Each row of a before or after table is a point. One or more steps were done to the points. Then noise was added and the rows were shuffled. The steps act on columns, c1 being the first. Name the steps. A step turns or swaps two columns, mirrors them in a line or flattens them onto one, adds a multiple of one to another, or multiplies or shifts one. Angles are multiples of 10 degrees, from the lower column toward the higher: turns from -170 to 170, lines from 10 to 170 but not 90. Use the fewest steps. Two steps may share a column if one is a turn and the other turns, adds or multiplies; they go together, in the order done. Otherwise the lowest column goes first.

Before (13 x 2):
[[ 10  -1]
 [  0 -40]
 [-35 -50]
 [-51   3]
 [-39  26]
 [-95  -8]
 [ 13  12]
 [  0  -6]
 [-58  -1]
 [ 10 -73]
 [ 10  22]
 [ -7   4]
 [ -7  23]]
After (13 x 2):
[[  1  -3]
 [  8   2]
 [-62  -1]
 [-43   4]
 [  7   1]
 [ -5  -1]
 [  3  -6]
 [ -4   1]
 [-31  -1]
 [  7  -3]
 [-25   2]
 [-32  -5]
 [ -6   1]]
Steps: multiply c1 by 0.7; multiply c2 by 0

Before (13 x 4):
[[ 26 -51 -14 -28]
 [ -1 -14   9  12]
 [ 10  28  35  32]
 [-17  32  -9  -1]
 [-32  31 -23 -25]
 [-22  34  -2 -28]
 [-55  23  -7   7]
 [-39  51  -7 -13]
 [ 12 -40  12 -15]
 [-20  22  37   9]
 [-16   2  37  -9]
 [  8   6  40   3]
 [ 55 -63  24 -43]]
After (13 x 4):
[[ 27 -52 -14  22]
 [-54  24 -13  57]
 [ 56 -65  33   7]
 [-24  33  -3  22]
 [-30  35 -32  22]
 [-17   5  45  37]
 [-41  52  -8  41]
 [ -1 -16  14  65]
 [  8   8  55  55]
 [ 13  30  42  82]
 [-18  34 -12  50]
 [-20  23  47  58]
 [ 12 -37  17  31]]
Steps: multiply c3 by 1.3; shift c4 by 50

Before (9 x 8):
[[  9  30  10  10   8  11 -31  35]
 [-14  -9 -18   7 -10  11 -19 -19]
 [  8  28  17  18  25   0  -6   5]
 [-34 -10   9 -37  14  10   9   9]
 [-34 -23  16   5   1  32  -2   0]
 [-15  38  30  12   9  -7 -38  11]
 [-35   2  -6  -2 -26  31  16 -12]
 [-19 -17   4 -31 -10  48   3 -33]
 [ 22  22  35  13  -4 -19 -24  21]]
After (9 x 8):
[[-19  -8   1   4 -13  33 -96   7]
 [ 12  12  -2  14 -38  29 -76   2]
 [-15  48   3 -45  36 -16   6  -4]
 [-33  31  -2 -12  -2 -19  -5  -2]
 [ 22 -22   2  22 -22  23 -59 -12]
 [ -9  13   1   1  18 -10 -48  -7]
 [-31   9  -1 -55 -12  -7  19  14]
 [-36  31   0 -21  16   4  39 -21]
 [  8   2  -2  19 -11  26 -12  25]]
Steps: add 0.5 times c1 to c4; swap c2 and c6; multiply c3 by 0; turn c5 and c8 by 100 degrees; multiply c7 by 2.5

Before (8 x 12):
[[-33 -56 -17 -22   7 -21 -49 -48  -8   3   6  22]
 [ 20  11 -35 -30 -34  19  14 -26  43 -22 -47  12]
 [ 26 -33 -24  -1  -8  21 -20  20  53 -12 -42 -24]
 [-15  29 -19 -44  10  18   6 -14  40   9  34  -5]
 [ 39 -10  55  28   0 -17 -21 -31   0 -27 -34 -37]
 [-45  -6  20 -36 -19 -16  21  65  14   5 -10  14]
 [ 17  -6 -30 -50   4  28   9 -16   4 -20 -52 -16]
 [ 34   2 -19  31  10 -36 -75 -23  47  -1 -35  -9]]
After (8 x 12):
[[-18  52 -14  -7  -5  18   8  -1  41 -16  34  -5]
 [-33  29  17 -10 -39  -8  16  31  40 -11 -47  11]
 [ 54 -27  40   9  10 -15 -20  37   9 -13 -34 -38]
 [ 20  21 -45 -28  -5 -23  23 -36   8  55 -10  16]
 [-17 -19 -32 -56  18 -13 -50  19 -14 -43   6  21]
 [-19 -20  32  22  32 -20 -75  13  53 -19 -36  -8]
 [-21 -21  25 -25 -20  11 -19   2  61  26 -43 -24]
 [-27  35  16 -36 -16  24  11  24   8  -3 -52 -19]]
Steps: swap c1 and c3; turn c2 and c4 by 50 degrees; turn c5 and c6 by 40 degrees; turn c8 and c10 by 120 degrees; add -0.3 times c12 to c9

Before (10 x 18):
[[-62  41  31 -11 -24   2 -12  43  -2   0  43 -24 -17   8 -13  -2  28  34]
 [ 27 -16 -20 -19  -9 -15 -35  74 -19  21 -15 -13   2 -38 -26 -49   3 -11]
 [ -2  10   8  28 -14  -7 -19  -7 -59 -35 -57 -17   2  -4  50  16  -6   1]
 [ 34   0 -12  30 -21  17   4  -9 -13  22  -6 -13   5 -19 -12  -8 -11   3]
 [-51  67  41  -3 -21 -20 -21   0 -30  17  58  18 -65   5  -6  12  34 -27]
 [-32 -27  -5 -26 -91 -42 -24  11 -36 -40  -3 -11 -64 -36 -23  33  27  32]
 [-32  35  39  26   8  22  31  11 -15  -7 -33 -11  11 -27 -13   6  46   6]
 [ -8  23   4  58  42 -66 -13 -34   6  -9 -56   8 -14  40 -19 -18  -7 -10]
 [  8  18 -64  -6 -10   9  -8  20  -2 -48 -23 -15  15 -22  40  27   9   2]
 [-15 -55 -19 -31  12 -12  27 -38  -6 -24  19  41 -54  14  43   8  11  46]]
After (10 x 18):
[[-42  -2  53  -5  21  -3  -4  18   1 -66 -22   8  17  22  36  28  11   4]
 [ 67 -19 -11  -5  69  25  22  -2 -30  -2  55  -5 -63  12  -4  10  33 -22]
 [ 27  92  19 -20  23  10  -1  11 -38 -56  -3  -2 -73  45 -23  34  29  35]
 [  9  17  24 -29 -55  26 -11 -37  -7 -45  20   9 -50 -28  46   5  12  43]
 [ 72  -1   4 -10  48  15  16  41  -3 -22  45  -4 -17   2 -16  -1  30  39]
 [-32  17   4 -17 -11 -10   5  75 -21  -4 -15   2  -9  47 -28 -52   2 -12]
 [ 10 -47  -1  60  -3 -42  37 -32  11 -29 -56   0 -53 -25 -16 -17  -8 -12]
 [ 46 -25 -17  27  29   8 -36   8 -14 -29 -33  -1  22   1 -14   3  44   6]
 [  4   7  -3  30  10  -8  10  -6 -60 -56 -53   6  -5  14  45  16  -6   4]
 [-38  16  -6  27  12  12 -15  -9 -13   3  -6  -4  16  14 -11  -9 -11   6]]
Steps: turn c1 and c3 by -150 degrees; turn c2 and c5 by 120 degrees; turn c6 and c13 by 40 degrees; turn c7 and c14 by -140 degrees; shift c10 by -20; flatten c12 and c15 onto the line at 80 degrees

Before (11 x 32):
[[  3 -36   1  -8 -36  13  31 -47   7   2   1  -6 -26 -44  45 -19 -21  37
  -53  20  14  46  54 -27  12  32  -1  -6  35   5  -2  31]
 [ 27 -48  13 -11 -29   4  -8  23  23   4 -44   8 -50  35 -10  16   8  40
  -28  27  59 -30 -23 -30  23 -44 -31 -60   9 -38   2 -27]
 [-16 -31 -34   7 -29  53  25 -25 -37   9 -39  -7  41 -30  -2 -24 -28  -2
   37 -56   5  39  49  36  56   0  30 -49  -5  29 -40  38]
 [-22 -33  33  -4 -12  13  21 -60  -5  53 -13   3 -37   2  18 -32   5  27
  -15   2  66  36  13  46 -16  22  54 -15  -4  16 -33 -25]
 [ 13 -17 -24 -21  12  30  11  36  24   0  13  30   3 -35 -33  40 -53  22
   -6 -51  14   4 -36  28  56  -4 -30 -10  12 -29  29  44]
 [-36  15 -40 -28  54  17  28  34  37 -15  31  29  40  19   5 -29 -22   8
    6 -34 -16 -17 -32  -4   8 -40  21  -4 -42 -21  41 -40]
 [  5  30   2  17 -28  35 -37  -1 -41   4  36  37 -15  29 -29 -37 -10  11
   27 -38  40   7  11  36 -16 -23  -3 -58  37  14   4 -31]
 [ 34 -32 -49  -2   0   7  11 -20  31  51 -26  37  -2  20  -1  26 -22 -20
   35 -30   9 -44  28  34  49 -30 -28 -41  33   2  20 -20]
 [ 12  13  14  21  32  16   8  31  28 -18 -31 -30  -5  29  32 -15 -21  -9
   27 -23  -7  13 -36 -40 -31   1 -15  -6   6   3 -12  44]
 [ 48 -46 -29   0 -34  31 -14 -22  28  -2 -17 -36 -16  11  14  10 -52 -32
  -45   5 -20  -4  20 -43 -33  16  51   3  19 -25  13 -38]
 [-19  33 -10  12  12  -5 -52  -8  20  74  40 -18  22  14  12 -38  11   3
   10 -24 -29  12  51 -10 -12  -7 -12 -15  10  12  15 -14]]
After (11 x 32):
[[ 34 -31 -50  -1  -4  19  11  -5  30 -61 -26  37  -2  20  -2 -24 -29 -19
   36 -29   9 -44  28  35  49 -30 -28 -25 -29   2  20 -20]
 [  4  60   2  17 -22 -50 -37  17 -42 -52  36  37 -15  29 -29 -30  -9  11
   27 -38  41   8  11  36 -16 -22  -3  26 -23  15   4 -31]
 [ 27 -38  13 -10 -18  12  -7  28  22 -54 -44   8 -50  35  -9  -6  19  40
  -27  28  58 -30 -22 -30  23 -44 -31  26 -14 -39   2 -28]
 [-18  21 -10  11   4 -30 -53 -17  20 -50  42 -18  22  14  12 -18   5   3
   11 -24 -28  12  52 -11 -12  -6 -13 -56  19  12  15 -14]
 [-16 -28 -34   8 -28 -47  25   9 -37 -47 -39  -7  41 -30  -2  17 -36  -2
   37 -56   5  39  49  36  57   0  29  17 -30  29 -39  38]
 [-23 -49  33  -5 -38 -34  21 -41  -5 -39 -13   4 -39   2  19   3 -26  27
  -15   2  66  35  14  45 -16  22  55 -39   7  16 -33 -25]
 [ 13  15 -24 -22  38  20  12  44  24  -8  13  30   2 -35 -33   5 -29  22
   -7 -51  14   3 -37  28  55  -4 -30   3 -46 -30  30  43]
 [ 48 -60 -29   0 -26  -7 -14  23  28   4 -18 -36 -15  11  13  -6 -55 -32
  -45   5 -21  -4  20 -43 -33  16  51   0 -37 -25  13 -38]
 [  3 -80   1  -9 -46 -24  30  -9   7  -7   1  -5 -26 -44  46 -33 -41  38
  -54  21  14  45  53 -28  12  32  -2   1 -14   5  -2  31]
 [ 11 -20  14  19  47 -20   9  17  28   4 -32 -30  -4  29  32  -4  -3  -8
   27 -22  -7  14 -36 -41 -31   0 -16  19  -8   2 -12  42]
 [-36  10 -41 -28  67 -34  27   8  38   5  31  29  39  19   5  40  -3   8
    6 -34 -17 -17 -32  -3   8 -39  21  15  14 -21  41 -39]]
Steps: add -1 times c15 to c2; turn c8 and c17 by 30 degrees; turn c5 and c8 by -30 degrees; turn c6 and c16 by -120 degrees; turn c16 and c29 by 110 degrees; turn c10 and c28 by -120 degrees
